Each row of a before or after table is a point. The points were changed in one or more steps. Then noise was added and the rows were shuffled. The steps act on how far a point lies along the listed directions, d1 being the first. Name the steps. A step turns or swaps two directions, mirrors them in a line or flattens them onto one, adds a multiple of one to another, or multiplies one. Angles are multiples of 10 degrees, from the lower direction toward the higher: turns from -170 to 170, lines from 10 to 170 but not 90. Use the fewest steps. Two steps may share a direction if one is a turn and the other turns, adds or multiplies; they go together, in the order done. Otherwise the lowest direction goes first.

Directions:
(1): [31,34,38]
(2): [51,-15,-28]
Before:
[[21,1,9],
[-23,4,0],
[-11,17,12],
[-22,16,25],
[-4,26,22],
[-55,-29,-23],
[-18,-26,-41],
[-21,-3,17],
[-21,-14,-27],
[-1,4,7]]
After:
[[-28,-24,-37],
[-59,-24,-15],
[-18,-1,20],
[-7,19,13],
[-17,18,26],
[0,5,7],
[-23,7,4],
[20,-2,6],
[-26,-11,-22],
[3,26,23]]
Steps: turn d1 and d2 by 10 degrees

Directions:
(1): [40,2,9,45,23,60,-4,-14]
(2): [17,-51,-14,-27,53,0,-13,35]
Before:
[[-11,1,3,-2,-9,-9,7,0],
[21,-7,1,22,22,25,2,2],
[-6,-7,-1,2,3,-9,20,4],
[4,0,-1,12,10,6,-5,9],
[6,-6,5,-7,14,-9,-3,5],
[-5,-10,-4,-6,6,16,-4,-3],
[6,23,5,13,-22,-5,4,-14],
[26,41,25,59,-33,41,4,-43]]
After:
[[14,-22,-5,1,32,6,-2,17],
[-3,-1,1,11,-1,-2,21,-2],
[-3,-1,-4,-18,-10,-31,1,8],
[-8,5,4,2,-10,-5,8,-2],
[12,6,11,8,8,5,-1,-6],
[-5,-7,-3,-3,4,19,-3,-5],
[-12,-47,-13,-60,16,-58,-11,38],
[3,-3,-2,8,12,3,-5,12]]
Steps: swap d1 and d2

Directions:
(1): [20,6,-7,4,-60,9,16,54,20,-3,-42]
(2): [-11,-27,45,24,-39,4,-47,6,-27,37,16]
Before:
[[-9,7,-2,0,16,2,2,-6,1,-7,4],
[-8,-4,6,2,8,3,-1,-7,-3,4,3],
[-2,-3,4,5,3,-8,-8,-1,-12,10,7],
[8,13,-13,-2,-6,1,13,15,8,-7,-13],
[-16,-7,17,8,15,-6,-21,-15,-16,8,19],
[-12,5,-13,11,26,-5,6,-24,3,2,8],
[2,4,-3,-5,-13,-5,7,9,11,-1,-11],
[-5,4,-16,-2,29,-5,13,-12,3,-5,5],
[2,4,-12,-6,-12,6,10,5,7,-4,-9],
[-1,-1,10,5,-1,5,-2,-2,-7,9,-2],
[-11,10,-22,-18,60,-8,9,-31,0,-26,14]]
After:
[[-7,5,-1,-2,23,-3,-3,-17,-8,2,13],
[-9,-8,8,25,-19,0,-13,1,-2,21,-1],
[-9,-1,10,7,-5,5,-12,3,-3,5,2],
[-8,-14,13,16,-7,0,-16,1,-10,20,9],
[-8,0,-6,-6,9,4,0,-19,-5,-1,10],
[6,3,-5,3,-10,-6,5,14,-3,2,-9],
[1,1,4,8,-31,1,0,30,7,0,-19],
[5,4,0,2,-1,6,10,4,0,0,-11],
[-15,-23,34,17,-28,3,-46,8,-25,24,13],
[-2,-5,5,4,-8,7,1,7,1,4,-9],
[-6,3,-3,-9,13,-9,2,-12,4,-2,6]]
Steps: turn d1 and d2 by -130 degrees

Directions:
(1): [60,1,-5,0,-30,11,-8,-23,-34,-7,16,7,-9,-7]
(2): [9,32,33,-16,-3,-1,26,-3,4,38,3,-32,0,-36]
(3): [-30,1,7,39,-13,14,-8,-14,-24,-30,-6,-21,18,-38]
(4): [10,-47,20,6,2,-17,-17,-30,13,18,8,-31,30,16]
Before:
[[-10,34,7,5,-11,24,-4,7,-22,-12,-5,5,-12,-33],
[-7,20,-20,-20,14,1,8,32,19,7,-3,2,-22,-8],
[-17,39,7,-23,12,5,25,24,-2,2,-13,-5,-10,-16],
[12,14,-1,21,-34,22,-3,-13,-35,-15,-2,-1,-4,-38],
[11,4,30,12,-9,13,-1,-15,-3,13,9,-24,2,-43],
[-20,47,8,20,-19,24,21,-4,-31,0,-9,-26,-2,-56],
[7,19,2,-20,2,1,12,7,8,15,6,1,-13,5],
[-22,2,1,6,10,6,-5,5,4,-9,-7,7,-1,-8],
[-37,-35,-1,-11,28,-25,2,19,36,6,-15,6,13,54]]
After:
[[-21,-6,11,-2,6,-5,1,-6,14,8,2,-18,11,4],
[-55,14,-8,35,-7,14,7,14,-26,-48,-22,4,7,-22],
[6,7,8,2,-4,9,-2,-9,-13,-3,1,0,-4,-20],
[35,3,29,-18,-9,1,-8,-15,-2,31,11,-15,-2,-6],
[50,-3,4,-26,-17,-4,4,-8,4,35,9,9,-13,14],
[57,-21,15,-7,-24,-4,-3,-42,-15,37,19,-29,12,9],
[-16,-1,7,6,3,0,-2,0,12,10,-1,-40,8,-33],
[36,-39,5,0,-1,-2,-27,-15,10,8,13,8,-1,18],
[2,-9,32,-4,1,-5,1,-21,-8,9,0,-43,27,-17]]
Steps: turn d1 and d3 by -100 degrees; turn d2 and d4 by 100 degrees

Directions:
(1): [-31,24,16,40,47,7,6,5,13,24,-25,41,-15,-38,-42,-10,14,-31,-12,25,3,-17,27,-3]
(2): [50,1,9,-8,-26,-14,2,-35,-10,-7,0,-26,-29,-27,-28,-18,-15,-9,30,-14,4,-37,60,-23]
Before:
[[-7,26,11,36,34,-1,-1,-5,6,13,-5,17,-8,-14,-27,-9,1,6,-11,7,8,-13,31,-5],
[48,3,18,1,3,-11,1,-27,2,11,0,-22,-28,-23,-39,-24,1,-27,36,-14,0,-45,48,-20],
[-45,12,3,18,27,3,-7,31,8,11,-3,30,3,8,-9,-6,17,-8,-27,18,2,14,-28,19],
[16,-16,-6,-31,-41,-5,0,3,-14,-17,18,-25,10,25,26,3,-21,17,11,-28,-5,12,-17,20],
[60,-23,-4,-28,-59,-15,7,-16,-20,-21,23,-42,-2,2,12,-7,-14,22,46,-24,1,-21,33,-20],
[-6,6,12,33,33,6,8,2,7,4,-22,27,-3,-22,-12,17,23,-30,-10,9,6,-15,10,-5],
[29,-10,-18,-26,-52,-16,-6,-23,-19,-13,29,-38,6,10,17,-7,-20,7,3,-18,4,-6,-1,-9],
[21,-16,-4,-17,-31,-4,0,-9,-1,-7,23,-18,-20,12,3,-7,-10,0,12,-13,4,-4,5,0]]
After:
[[6,-16,-7,-7,-20,0,5,16,-6,-7,15,-4,17,15,25,7,5,18,15,-3,-2,6,-13,0],
[-1,-12,-4,-7,-14,2,-2,4,3,1,19,-4,-11,17,6,-1,-1,-2,1,-5,3,5,-14,10],
[-1,26,11,34,31,-3,-1,-10,5,12,-5,13,-9,-14,-29,-10,-2,6,-9,4,9,-15,34,-8],
[10,4,12,27,24,1,7,-6,3,-1,-19,19,-9,-26,-15,13,18,-30,-2,3,6,-22,21,-10],
[1,-15,-7,-25,-29,-1,-1,12,-11,-13,18,-17,15,28,29,6,-17,18,3,-22,-6,20,-29,24],
[4,8,14,17,34,0,2,-1,13,24,-4,6,-11,-12,-29,-14,16,-29,12,3,-3,-21,13,-4],
[-4,-5,-20,-14,-28,-7,-5,-3,-11,-5,23,-16,19,18,25,1,-10,8,-16,-6,2,9,-27,2],
[-7,7,8,1,-1,-8,-8,7,-3,1,1,4,-11,0,-18,-15,5,-6,-5,3,5,-6,3,5]]
Steps: flatten d1 and d2 onto the line at 20 degrees
